Each point is reached from the start by the listed moves, each made once or not at all, plus a little noise. Is the number of moves made odd or even? Then give how often each move was made.

Moves:
(1): [ 1.32 -0.62]
(2): [0.85 3.04]
Start: [-1.82  0.08]
Points:
[0.40 2.55] -> even (1, 1)
[-0.53 -0.57] -> odd (1, 0)
[-1.77  0.08] -> even (0, 0)

Moves:
(1): [ 2.54 -0.16  0.79 -0.53  0.14  0.90 -1.44 -0.94  0.41 -0.09  0.75]
(2): [ 0.17  1.87  1.22 -0.43  0.58 -2.06  0.05  0.48 -1.48 -2.04  1.08]
(3): [-0.70 -0.73  2.69  0.78  2.08 -0.12 -1.44  1.00 -0.18  1.31 -1.30]
(4): [ 0.82 -1.00 -0.92  3.57  0.61 -0.92  0.14 -1.79 -1.02 -0.32  0.22]
(5): [ 0.16  0.85 -0.54  0.28  2.13  0.40 -0.38 -1.15  1.90 -0.77 -0.02]
(6): [-0.16  0.75  0.16  0.38  0.06  2.28 -0.97 -1.29 -1.15 -1.02 -1.24]
(7): [-0.06  0.03  1.80 -0.37 -0.38  0.24  2.32 -1.70  0.33  0.40 -0.07]
(8): [ 0.89  0.65 -0.32  0.24  1.03  1.16  1.05  0.87 -0.88  0.28  0.45]
Start: [-2.10 -0.56 -0.15  0.38 -0.91  0.82  0.56  0.56  1.73 -0.66 -0.76]
Points:
[-0.03  0.29  4.61  0.30  1.86 -0.50 -2.24  1.08  0.47 -1.38 -0.24] -> odd (1, 1, 1, 0, 0, 0, 0, 0)
[-0.15  2.54 -0.62  4.41  3.51  1.68  0.46 -2.34 -0.95 -4.62 -0.33] -> odd (0, 1, 0, 1, 1, 1, 0, 1)
[ 2.21 -1.04 -0.63  3.63  0.84  1.96  0.38 -1.33  0.23 -0.73  0.73] -> odd (1, 0, 0, 1, 0, 0, 0, 1)
[-1.29  1.10  2.13  3.46 -0.04  0.29  2.10 -3.69 -1.58 -3.68 -0.85] -> even (0, 1, 0, 1, 0, 1, 1, 0)
[ 1.16  0.66  0.45  0.42  0.26  5.22 -0.82 -0.81  0.12 -1.55 -0.81] -> odd (1, 0, 0, 0, 0, 1, 0, 1)
[ 1.35 -0.11  0.33  0.06  0.39  2.88  0.12  0.55  1.20 -0.41  0.46] -> even (1, 0, 0, 0, 0, 0, 0, 1)
